Each row is a point. Examples show where two turns around zero, p and q, send a point. Where does a point land after both, in the order given? Backwards means that the second turn is done in reverse. Each puzzle has new turns, and all numbers are rounded.

Turn p:
[-11   0  -6] => [ -7 -10  -3]
[ 0 -1 -9] => [ 4 -8 -1]
[ -1  -9 -13] => [  5 -14   6]
[  7   5 -11] => [12 -5 -6]
[10 -4 48] => [-15  44  15]
[-5  9 -9] => [  1  -8 -11]
Turn q:
[-4 13 10] => [ 7 14  5]
[ 18  -5 -16] => [ -1 -12 -21]
[-13  -6 -20] => [-24  -2  -3]
[-1 -1 26] => [18  1 19]
Where do these land?
p, then q backwards: [  1 -21  13] => [-22  -3  11]
p, then q: [-14  21   4] => [-24   6  -8]
q, then p backwards: [15 10 14] => [21  6 -8]
p, then q: [ -9   7 -16] => [-11 -16  -3]
q, then p backwards: [  7 -17 -15] => [-19   3 -13]

Turn p:
[  8 -19  17 -16] => [ -6 -26 -16   3]
[ 3  4 18  5] => [ -6 -11  11  10]
[ -6  -3 -25  21] => [-1 33 -5  4]
[ 4  5  3 15] => [-1  6  9 13]
[ 21 -15 -26 -22] => [ 27  -1 -33  -6]
[-18  20  10 -16] => [ -3 -11  20 -24]
[-12   7   2  12] => [-10   9  12   0]
Turn q:
[  8 -12  16   4] => [ -3 -18  12  -5]
[ -1 -10  14 -16] => [-13 -10  -1 -17]
[ -5 -21 -32  -2] => [-13  -4 -26  25]
[  4  28 -16   4] => [23 21 -7  4]
[-6 16 17  9] => [ 6 11 21 -8]
Where do these land?
p, then q: [-2  3 25  0] => [-19  -9  13   3]
p, then q backwards: [ 7  1 18 -5] => [  9 -15   5   8]
p, then q: [-19   6  -1   4] => [ -7  12   3 -15]
q, then p: [  9   8 -48  12] => [22 38  5 26]
p, then q: [ 14  -8  -1 -23] => [ -1 -17 -20  10]
p, then q: [ -9 -10   7  11] => [-9 14  7  6]

Turn p:
[  2 -12  -9 -41 -20   8] => [ -8  16   8 -10 -19  39]
[10  1 -3  4 22 -1] => [15 -7 -5  2 17  1]
[-24   4  -1  14   6  -8] => [ -9   5 -16  -7   5 -22]
[ 2  6  7 28 25 13] => [  5  -6  -2  18  30 -20]
[ -5  15  -4 -11 -14  -2] => [  3  16   7  -8 -14  -2]
[  5  -7  14  -5 -10   0] => [-10  -9  13  -2  -6   5]
[ -1  -3   8  -9 -15 -16] => [ -6  -8   6 -14 -17   1]
[ 11  -4 -13  19   7   7] => [ 10  -6 -11  22   5  -3]
Turn q:
[ 16   4 -21   2  14   8] => [ 17  17 -12 -12   7  -8]
[  5  12 -25  17  -9  13] => [  8  18 -23   8 -12 -14]
[ 1 12 -4 10 12 16] => [ 7 13 -7 11 13 -9]
[-10 -21  23 -15 -23 -14] => [-21 -23  14  -2 -14  26]
[14 10  6  9 12 -7] => [20 -8  2  2  9 -8]
[ -6 -10  -1   8   8  -1] => [-8 -5 -7 -4  9 -5]
[-16   3  -6  -9 -10 -11] => [-14   1  11  -2 -16  -6]
[ -4 -10  28 -23  -5  -4] => [ -9 -12  23   0   3  26]
Where do these land?
q, then p: [-5 13 -7 11 10 -3] => [ 10 -12  -6 -10  -4  -8]
q, then p backwards: [ 14 -18   6  16   1   7] => [  2 -18 -12   2  19  -8]
p, then q: [ -7 -15  -2   6   3  37] => [ -8   4  -9  20  19 -27]
p, then q: [ -5  48   2  -8  -2 -14] => [ 32 -11  33  -4 -16  10]
q, then p backwards: [  6   7 -10  -9   7 -11] => [ 0 17  5 -6 -1 -9]
q, then p backwards: [  4 -12  -1 -11 -16   0] => [  1 -11  -5 -16 -10  -5]
q, then p: [ 2 -4 20 -2 12 -5] => [ -7 -11   0   1  19   7]
q, then p backwards: [ -8 -19  -7  -3 -15 -11] => [-10 -16   5  -7 -14 -14]

Turn p:
[ -5  -6 -11  -4  35  -6 -16  -1] => [-20  10  -2  -6  33  -5   3   8]
[ 38   8 -43  28  -8  -1  31  33] => [ 43   2 -34   9   2  30  43  18]
[  3  -2  19   0   4 -15 -24   0] => [ -2   8  15  13   8 -23 -10   6]
[-23 -10  17   0   4  -9 -20  -4] => [-25   6   6   9  -1 -19 -17   2]
[  2 -24  24  -4  32  11   4  -7] => [-19 -23   4   8  28 -12   0 -23]
[-29 -18   3 -19 -18   1   4   0] => [-24 -19   1  -3 -22   4 -18  10]
[  5  31 -29  25   3  -1  48   2] => [ 15  12 -25 -20 -17  20  50 -12]
[ 16  24 -17  37 -20  -3  47  19] => [ 32   6 -26   7 -32  17  48  -7]
[  6 -17   2  -6  -3   0 -24 -34] => [  5  -3  -4 -15  13 -22 -34  -4]
[  0   6  20 -41 -11  -5 -16  -6] => [ -1  -9  42 -10  -5  -5 -22   9]
[-13   8  15 -16 -19  30 -35  -2] => [ -5  12  23   9  -7  16 -45  -9]
Turn q:
[  6 -18  28  11 -16   3  -8 -25] => [ -4 -13  12  19  -8 -19 -33   0]
[-23  21   4 -15  17 -22 -38  -4] => [-36  15 -18 -10  17 -14   5 -32]
[  3 -23   4 -10   0  27   4  12] => [  3 -22  19  -9   5  21  -8   8]
[ 15 -20 -32  44  20  13  35  30] => [ 36 -14 -20  28   8  41  22  37]
[ 27  -6 -37  14   4  29  20  -4] => [ 49  -6  -8   2 -10  31  -1   3]
[-15  -1  -6 -16  -1 -26  11 -20] => [-15  -2 -11  -7 -30 -15  13  -6]
[-40  32  27  -8 -17 -14 -15 -11] => [-44  37  15   3  -7 -21  -3 -14]
[ 20 -15  -4  -1 -29   2  -6  11] => [ 13  -3   1 -17   3  -5 -23  24]
[  8  30  15 -18  21 -13  -4  12] => [ -2   9   8  -9  23 -20  28 -18]
Where do these land?
q, then p: [ 16   1 -16  24 -10   3 -15  18] => [ 9 18  3  5 29 18  8  7]
q, then p: [ -9  19 -23   1 -17   4  -2  24] => [ 2 12 23 -7  0 32 10 -4]
q, then p: [ 33 -21  16  15  41 -14  33  22] => [  5 -40 -35  23  21 -10  39   1]
q, then p: [-14  17  19 -18  14  -6 -24 -20] => [-20   9  -1 -29 -10 -28  -8  -9]
q, then p: [ 17  24 -35  20 -10   5  11   2] => [41 13  7 -7  7 23 13 -3]
q, then p backwards: [ 12  20 -14   1 -44   7  -3  14] => [  6  27 -25  -6 -14 -13 -32 -13]
p, then q: [ -9 -22   0 -28   7   6 -15 -23] => [-33 -18  -9 -14  14   1  -7 -16]
p, then q: [-18  20  29 -39  14  10 -18  -2] => [-40  -2  32  17  10 -17  -9 -18]
q, then p backwards: [-17 -32  -8  36 -18  19  19 -20] => [-14 -13   1  -3 -47  15 -10  35]
p, then q: [ 20  -3  33   4  29 -21  24   3] => [ -1 -26  -4  28 -24 -23  25  13]
p, then q: [-31 -23   0 -15  -7 -13 -11 -18] => [-40   5 -15 -20   5   2  -8   7]

Turn p:
[ 28  11 -12 -13   2  14 -13 -18   5   7   9] => [ 28  19   0  -6   3 -10 -21   0  -4  18  -1]
[ 14  13  13  -4  -7  13 -10   0 -32 -11 -32] => [ 15  10   0  -9 -36  -2  26  -6  -8   6 -22]
[11 12 10 14 10 10 11 18 12  5 -8] => [ 21 -15   3   7   4  14   4   8  12  -8 -15]
[-13   2 -44  10  32 -16   3  -7  -1   5  11] => [-15   6 -10  22  43 -24  -5   0 -14   0 -13]
[-11  12   0 -25  -4 -22  16 -22 -21 -18  -2] => [-15  32   9 -19   9  -1  26 -15 -13  -3   8]
[ 0  3  1 -3  8 -9 -7  3 15  2 -1] => [ 0 -4  8 -5  8 -9 -8  1 10 -6 -4]
[ -4 -11  12  46 -28   8  -1  13  35   3  17] => [ -7 -23  15  38 -14  25 -24  18  24  -1  19]
[  3 -12 -30  -1 -12   7  -6  20  -7 -15  -3] => [-13  12 -29   8  -9  -7   2  21   8   8  -6]
[-26 -18  -4  -1  15  -6   3   1  18  13 -17] => [-20 -19 -11   0  11  -4 -11 -22  10 -18  -8]
[-38   8  38  -9  -8  14   5 -14  -9 -17  15] => [-19   3  22 -20 -16  33  -2  -3 -31 -21  10]
[-10   8   8   1 -23  -3 -18  10  -9  -6  10] => [-17  -1  15  -7 -18   4   1  18  -3  13   3]
[ 19 -27  13 -11   3 -28   0  -8  -2  -8   6] => [  6   1   0  -9  -1 -26  12  -5   8 -11  35]
[28 -1 -4 -5 10 17 15  3 -2 39 -4] => [ 36 -18 -20  -3  14   6  -2 -14   3  22  -3]
Turn q:
[-16 -35 -12  -6 -15  10 -11   9 -13   6  14] => [-22  -9 -29   6   0  11  11 -24 -19   0  -1]
[  6  15   6   4  23 -21 -18   5 -17 -14  13] => [-12   8  11  25  15   1 -11  26  -1 -10  13]
[-14  22  32  -3   0   9  10  -4   3   0  -3] => [  9  -7  22 -14 -10  10  11  23  -6  -6 -15]
[ -9 -13  -2 -11  18  32 -14   1  16   1  25] => [-15   3  13   9  -7  19   5 -32  -2 -28 -11]
[  0  33   7  14  -4   1   0 -13  11 -15   8] => [ 19  14  10   6 -22   6  -8  23   6  -9  -3]
[  3   1 -19   2 -23  -2   8   6  20   1 -10] => [ 20  -4 -21 -13  -8  -2 -13 -11  10   4   1]
[ 26  -8  -8  -8  -2  -4  20  35 -24  13  11] => [ 17 -15  -8  11  36   7  19 -11  -2  10  27]
[ -2  19 -19  13  10   5  -8   0 -10  -8 -14] => [  4  28  -3   3  11   7 -14   9   5   8  -9]
[-19 -33   5   1  21   5  12   6  22 -25 -23] => [-16 -22  -3   2   6 -14  -2 -11  25  -4 -45]
[ 14 -35   8  -3   4 -10   5 -29 -27  11  14] => [-28   0   2  13  -5 -27  32  -8 -10  14  20]
[  2  10   0   6  -1 -18  10  -3   2  26   3] => [ -1  -3   6 -14  -4   5   0   7  11  13  25]
[  2   1  -3 -33  -1  -2  13  -1  -4   8  10] => [  2  -3  -2 -17  11  -5  19  -5  -3 -20  15]
[  7  23   6  23 -30  -4 -26 -13  20  -3 -48] => [ 22  10   1 -19 -23 -17 -48  14 -15  28 -18]
Where do these land?
p, then q: [ 39 -27  -6 -17 -11  25 -11 -15 -19  11  22] => [  8  17 -12   7   4   6  -3 -16 -16   0  59]
p, then q: [-23 -11  22 -15  21  -4   1  19  -3 -21 -17] => [  4  -7 -29  -1  11 -20  11   8   3 -24 -27]
p, then q: [ 12  -5  -8  -9  12  34   6 -27 -22   9  18] => [  2  39   0  12  17  -1   8  -3 -20  11  27]
q, then p backwards: [  0  28  10  -2   9   5 -15   0  18  11   7] => [ -5  13  25  -1  -5   9  -5 -11  18 -12  12]
p, then q: [ -6 -13  -1  23   8 -12  -4  10  14   5   3] => [-17 -15  -6  18  -8   1  -9  -2  11   6  -9]
p, then q: [-23 -13   4 -10 -13  -8  -1  -8   8   5   5] => [-20   3  -5  -6 -15  10   5   2  -7 -18  -5]
q, then p: [-17   0  -1  -6  13 -22  21  15   3  19 -22] => [ -3 -15 -19 -27  18  -6 -21  -4   9 -16   0]
q, then p backwards: [ 14  13 -44  29 -11   3 -27   1 -22 -22  -1] => [ 17  -8 -49   7 -11  31  10 -27   5 -13  11]
p, then q backwards: [ -4  24  -3  -6   0  20  -6  23  24  -2 -11] => [-28  17   2  12  10   5   4  10  17 -14 -18]
q, then p: [ -1  11  15  17  -4 -27   7  12  19   3  -6] => [  0 -23 -11  -7 -12  -9 -18  14  19   3  13]
q, then p: [  5  -2   6  -8   5   8  -4 -15  14 -11 -24] => [ -4   4  16 -13  -9 -16  14 -13  14  -3  -4]
q, then p backwards: [-10   0   3  15 -10 -13  23  10  14 -11   8] => [ 15 -10   6   9  -7   9   2  29   8   6 -10]
p, then q: [-10  -7  15  16 -13  -5   3   7 -20   1 -19] => [  5  -9 -18  -8 -18  -2  23  -2   4  14 -10]
p, then q backwards: [ 25   2 -11 -27  -5  -4   6 -33 -27   4  38] => [ 33  20 -17  -7 -21   0  -8  -9 -36  30 -15]

Turn p:
[  3 -10 -12   5   2  15 -31  -4   3  -6  15  22] => [  0 -13  -4   3  -9   2 -19   5 -26 -23  -5 -18]
[  5  11  11   2  11 -10  -7  -4   1  -9   0  -7] => [ 14   2  10   2   3   6 -11  -1   5  -2   1  14]
[ 15 -11   9  10  13   1   0   4  14   9 -10   5] => [  7  -9  -6 -10  -5 -16 -11  12   7   6 -15   6]
[ 6 -3 -8 15  7 -7  8  6  9 -5 11 -4] => [  2   9  -1  -1   5 -13  -5   4  14 -16  -2  -3]
[  0   5   8  -7 -22  -2  -9 -15  -2  -7  33 -20] => [ 21  -1  -2  25   6  24   8 -12   9 -11   6 -17]
[  3  -1  -4   9  10  27   5   9 -27  -7  -7  -1] => [ -1  -4  22 -12  19 -16  10   1 -21   4  -3  -8]
[ 0  3 13 14  7 16 -2  7 14 -4  0 26] => [ -3 -20   9   5 -16 -18  -2  11  -7 -13 -10   9]
[ 4 -9  0 -1  5 -5  6  9  2 -5 -9  6] => [ -3   3   3 -14  -7  -4   0  10   4   2  -1   2]
[ -1  26   6 -24   1  -3  10   0  15  24 -12  24] => [-27 -20 -11  15  -6   5  -3  12   4  18  11  27]
[ -5  -6  -9 -33  -9  -6  -1  -5   0   1   2   3] => [-15  -3  -7  -4  -5  27   0   0   3   7  12 -10]
[ -4  -6  -5   8 -11  -7   7  -2 -21 -10 -11  13] => [  3   9   0 -15  -7  -7  15   0 -15  -1  18   0]
[ -9  -7  -3   4  -4  -4  10 -31  14   5 -10 -18] => [  5  -3 -21 -10   2   3   5 -31  15   1  -5   7]
[ -9  -6   2 -15   4  -9 -10   7   0  -6   7 -16] => [ 0 12 11  2 -3 19 -9 -4  9  5 -4 -9]
[-17   8  -5  11   0  -8   1   8 -30  29   2 -14] => [ -3  25   1  18  12 -17   0 -14 -10  26  11  -8]
[  9   6  -3   3 -13   2  12  12  10  -8 -11 -20] => [  1  12  -3  -3  11   4  21   8  11  -2 -17   9]
Turn q:
[-16  -9  -3  13  18   6   0  11 -17   5 -18  -3] => [  8 -16  -2  15  19   8  -7  13  -7  11 -15   4]
[-19  -1  12  10  11  -6  -6   4   6 -10  27   1] => [ -6  -1  10   3  -1   7   1  18  -3  14  27 -15]
[ -1  14  -2  13   4  12  -9 -13  -2  -2   9   7] => [-5 16  8 17 -6 -4  5 13  6  1  0  1]
[  6   7   0 -30 -14  -3  -9   9   3  13  -7  19] => [-16   9  -6  -8  12  -3  -2 -19 -13 -28  -1   0]
[  0  -4 -14  18  -6  -7  -9  -7 -16   3  13   2] => [ -7   4   3  -1  -9 -14  -8  19  -1   9 -13 -11]
[ 23  -1   5 -20   0 -12  10 -10  -5  -8   4  16] => [-20 -12   7  -8 -19  -5  10 -16  -3 -14   0   8]
[ 10 -19 -10   2  -3   4   2 -10  30  -7   6 -10] => [ 12  -4 -16  -8 -13 -13  -7   0  23  -2  20   4]
[  4   4   6   2   2   6  -4  14 -19 -12  13  -7] => [  4   2   4   4 -16  12  -1   7 -22   6  -1  -3]
[ -6   5  15  -1  14 -10  -8   2  -7   6  -9 -14] => [  5  -3  15   3  14   1  -3  -9 -12  16   2   7]
[ -5   2  21  -7 -22  16   7  -2  17   3 -36  -5] => [ 17  10   2  -3  17  24 -10 -26  23 -16  -6  10]
[  6  -1 -11  -4 -12   8  11 -20   3  16   8  -2] => [-12  12 -17  -1  -9  -9   2  -9  17   6  -9  -1]
[ -6  -7 -27  -5  -5  -1  13  11  11 -24 -13 -13] => [ 32 -19 -16  -3  -4  -4   8  -3   5 -12  -2 -16]
[  5  10   8  10  14 -12   3  10  -5  14   3  10] => [-12   0   9  -8  12   1  12  12 -11   7  -2  12]
Where do these land?
p, then q: [  9   6  -5 -14  -7  11 -12   5  15   6   7 -10] => [19 -4 -9 14 10  5 -7 12  4 -1 -6  9]
p, then q: [-19   3  -5 -14   0   2   9   5 -12  14   0  -8] => [-8 11 -2  7 14  2  4 -1 10 23  1 -5]
q, then p backwards: [  8  -1   8  -9   3 -36  -4  -6   7  14   4 -13] => [-10  -9  -2   5  22   7  18  -8 -22   3 -19   2]
q, then p: [  8  -2  -5   1  -6   1 -16  31  10  10 -23  -1] => [  0  -4  17 -17  11  12 -20  21 -16  -6  11   3]
p, then q: [ 10  -7  -9   4   5  13 -11  -2 -24   6  -6 -10] => [ -3  -6   1   9   1  -8   0 -11 -21  17 -10  13]
p, then q: [  8  10   2  -5  -2   8   7  -8 -22 -23   7  -2] => [ -9 -11   0   6 -20  17   7  -2  -7  11  12  12]
q, then p: [-31   0   5   2   7 -21   0  -9   4  -8  -1   2] => [ 13  -1   8   3   1  -7 -12 -11  26  12 -14  -9]
p, then q: [-6  0  2 48  8  8  3 14 -7 11  4 -1] => [  3 -12  37 -24   5 -18  12  -2  -5   7 -12   0]
p, then q: [ 10   8  -3  25   4   2   4  -5   7  10 -11  -2] => [ -6 -16   9  -5   6 -20   9   5  -3 -11  -7   2]
q, then p: [  2  -9  -9 -15  -2 -16  10  -5   8 -19   7  -5] => [ 10   3 -13  -7   0  14   8  -6  18  -2   5 -17]
p, then q backwards: [ -1  -3   0 -13 -22   6  -4  -6  -5   9   4   3] => [-13   0  -3  -9   8   8  15   8  -6  -6  13  -3]
p, then q: [ -3   1   4 -13   5  10   5  -8  13 -17   7  40] => [ -3 -15  -5  -5 -15  20 -26   4   3  -9  11 -27]
q, then p: [  6  -7  15   3   6  12   9  -7   6 -12  -1   6] => [ -2 -14  -4   5 -12  -6   9   3  -1 -14  -8  -8]

Turn p:
[ 13  -5  11 -11  -7  18  -1 -10  -1   1  -2 -40 -24   4] => [ 24 -15  18  13   5   1  22  17   2 -12  -8  -7 -21  19]
[ -1  30  -3 -29  12 -27 -34  -6  -4  15   4  15 -21  -5] => [ 23 -38  -6   6  15  -6 -13 -29   7  20  -6  -8  30  -3]
[-11  17  16  21   5  -3  -8 -14 -20  -3  -3 -19 -10 -16] => [-12 -26  10   4   4  -6  10   9   4   1 -31  19  -3  -8]
[ 25  -2  -2   9  11  23   4  17  13  12  20  24  -3 -13] => [ -9  23  -1  24  19  -8  18  -8 -16   7  26   0  10  -8]
[  2  20 -26  15  11   3  14  32  21 -13  -4   3   6  -2] => [-24   2 -10 -18  26  -5  -9   8 -18 -16  27   2  11   4]
[ -1   8  38  10   2  20 -18  -8  14  -4 -18  -9  13  11] => [  0  -3  23  21 -12 -10 -15   2 -23 -24 -20  -7 -12 -13]
[ 28 -14  -7 -23   4 -21   6  22   3 -19  -7  26   5 -31] => [-12  -4  10 -19 -10  -3   9 -37  -1  17  46   0   1   2]
[ -6 -16 -12  -3  -1 -13  29  19  -6  17 -22   8 -20 -19] => [ -6  -6  -1 -26   5  10  11  17   5  33  24 -13 -10 -15]
[-13 -13 -17  16 -10  -7 -24 -12  -5  24 -12  -4  18   7] => [-13  -2 -24  14  -6  14 -17   1  25  -5 -15 -16 -12 -13]
[-34   1 -42   9   9  11  30 -20  -3  -3   4  12 -32 -21] => [ -4  12  -7 -28  45  39   7  13   5  28 -10  23  -2   0]
[ 13  -5   5 -29  -7  19  38  36   0  14  10 -21  19   4] => [ 24  25  -5 -18   0 -39  19  18   1 -12  32 -10 -18   1]
[  0  -8 -16 -11  -1  28 -23  -9   1 -48   6  18   8  -7] => [ -8  21  29   6  12  14 -22 -32   9 -12   6  24  -4  23]
[-10 -12  36  22  19 -25   4 -27 -11   7   0 -12  32  28] => [ -2  -3 -27  10 -52  -8  -9  10 -19  -2 -36  14 -13  -9]
[ -5 -35   0 -20 -20 -20   6  -6  16  -4  29 -15   1  16] => [ 14  21 -13 -11 -24   2  12  -6   7   6 -11 -24  -4  40]
[-19   7   4   7 -13  -2 -29  34  -4 -17  -4  -9   5  31] => [-15  -4  11   3  -7 -22 -39  19  13 -15  -4 -14  15  20]
[ 31  -7  14  16  14 -19  19  -5 -17  10 -28  12  -1   9] => [ -2 -20  -7   9 -35  14   9  14 -14   9  24  12  -1 -24]
[-11  32   0  -1 -27  15 -11 -41   2  11  27  13   2   3] => [ 22  17   0   9  16  13   8 -16  13 -19 -41   5  30 -15]
Turn q:
[ -7   5  22   1  16  -1   3  35 -32  -5  -3   9 -20 -27] => [ -5   8  31   2 -29 -26  14  28  13  -5 -14 -20   0  -2]
[-25  17   6  18  -5  15  15 -11 -22 -22  -3  14 -18   4] => [-24  12 -15  20  -7  -1  16   5  16 -20 -27  -7  -6  15]
[ -2 -15 -15 -14 -23  27 -24  -8  20   4  11  -6  -5  18] => [  1  -6 -17  18  16  -5 -26 -27 -16  20  10 -11   3  16]
[-16  12   4 -11 -12  29  -7   8 -15 -19 -13  20 -20   9] => [-19   5  -6  22   1 -27  -9  -7  18 -18  -9 -24  -4  15]
[ 17   6 -31   4   2   8 -23 -12  -3  16 -10 -17  24   9] => [ -3 -23 -12 -12  13  -3  10 -31 -25   2  13   0  -7 -22]
[  6  -9  -6  21  13  -7  -6   3  30   8  13 -36  18 -12] => [  6   0   0  -3  -6  24  17   2 -21  34  31  13  -3 -11]
[  7 -26 -13 -10  17 -40   6  -5   8 -14  -2 -20 -12 -11] => [  6 -13   9  -1 -30  10 -21  14  -8   6   6  41  -3 -11]
[  2   3  17  -6 -31   2 -10 -11 -15 -38   8  20  -2  -3] => [-10  -7 -14   5  14 -30   0  15  13  -8 -11  12   5  39]
[ 40 -24   7  15   6 -17  28  -2  12 -10  -9   1 -21 -18] => [  2   1   8  15   6   5  -9  41   1   7  -5  33  22 -30]
[-17 -26  11   6   6 -19  34  26 -27  15 -13   8  11 -45] => [ -8  29  16 -41 -39  -7   5  29   6   6 -19  -2  26 -18]
[  7  12 -28  11  -7 -11 -14  12  22  26  15  -9  22  45] => [ 25 -36 -20  -9  12  36   2 -23  -6   5  23 -23  -1  -5]
[ -5  28 -16 -12  -5  21  -2 -16  -2  12  29  15  -3  10] => [  1  -3   6  11  19  12   6 -27 -18 -22 -10 -17   6  25]
[-16 -22  32  13  16 -21  23   5 -18  14 -24   1  -7 -21] => [  6  33   7 -19 -27  -3   3  27  17   8 -26   7  -7 -25]
[ 19 -20   0   0  34  -5   4  -5  15   5  11  -9  28  19] => [ -5 -14  16 -20  20  32 -11   5  -8  19  10   9 -19 -15]
[  5  28  -1 -23 -22  16  -9 -10   6  17   7 -28  13  30] => [ 17 -14   0   5  23   3  10 -54  12   8   9  -3   0  11]
[-14  16  13 -11   1   4  18   9   6 -32 -24  32 -12 -25] => [-20  30   6   8  -7 -19  -6  23  24 -36  10   3   7  10]
[  1  16  -3  -2  -5   0 -36 -17  17  24   8   5   5  15] => [ 30  -4 -13   1  21   0   1 -20 -21  -5  11 -11 -19   9]
Where do these land?
q, then p: [ 13  20   8  -3   6 -15 -18  25 -15 -11  15 -21 -24   1] => [-15  12   4   5 -36   5  28  18 -10   7   4 -20   1   6]
q, then p backwards: [ -3 -13   9   7 -14  14  18 -28  25 -14  12  26   8  27] => [-23  -2 -50  16  11  13 -11  -9  11  -2  12   0  -9  12]
q, then p: [ -7  13  -7  -8 -10 -32 -31  27   9  13   3  13 -23 -30] => [ -7  -6   1   3 -36 -16  27  -2  24 -24  19   1  25  23]
q, then p: [  5  14  -1 -19  18   3 -26  10 -30  28   7   5  -4  12] => [ 12 -30  18   3 -29   7  22   4  -3   6  -6   1 -23  14]
q, then p: [-19  24 -29  -9 -19 -25  -6  25 -16  -3  16   2  -1 -37] => [  9  25   2 -24 -47  -3   6   2  26 -29   2   3  11  15]
p, then q: [ 37 -14   2  17   5   4  25 -32   2  -5 -13   8   9  -1] => [-28  11  -4  19  10  -7  11   5  -1  -8 -26 -11  34  17]
q, then p: [ -2 -31  -2   8  10  -8  32   4  12  -4  -6  10  16  27] => [  2  12  13  12  40 -11 -21 -14   3  -1   3 -19 -19  -2]
q, then p backwards: [ -3   8  21  16  25  -4  14 -26  20   1 -19 -15  14  -7] => [  2 -16 -15   8   1  30  31 -17 -13   1  -1   9  11 -20]
p, then q backwards: [-20  10 -20 -47  -8 -30 -22   8 -26  -5  18  -5 -23 -16] => [ 10  -4  28 -32 -45  -7  -1  18 -15   3  10 -17  24  31]
q, then p: [  4 -22  -3   6   8  19 -13  -3  16 -23 -15   2  17   0] => [ -3  -2 -16   0  25 -12 -11  -1  10  29 -15  -2   9   8]
q, then p: [ 18   5  -7   8  -7  15   7 -16  18  12 -19 -24  10  26] => [ -4   7 -17  11  27  19  15 -20 -12  12  -7  17 -16 -12]
p, then q: [-28   4  -3   3 -23  -6   8   9 -14 -23 -21  30  -7   1] => [ 13  24  15 -17  13 -23  -5 -14   4   8  23 -15  -9  23]
p, then q backwards: [-34 -20 -12  19 -24 -18 -14  -5 -23  -5  18  12  -3   3] => [-23 -26  20   0 -16   9  41   7 -15 -14   1  -4   0  10]
p, then q: [ 8  2 -1 23 26 41 19 -8 24 -2  3  2  7  9] => [-24 -13  12  12 -13  -9  29  17   1 -27 -20 -21  -8   1]
p, then q: [ 15  11  28 -26  -5   9 -17  20 -20  22  18 -18  16  -2] => [ 29 -13 -11  -5  -6  16   7  32   3   0   9  40  10  -9]
p, then q: [ 16 -12  17   6  11  32  23 -11  17  19 -16 -27 -16 -14] => [-11   1  28  29 -19  -1  13  22  16   5 -30  -4  16 -19]
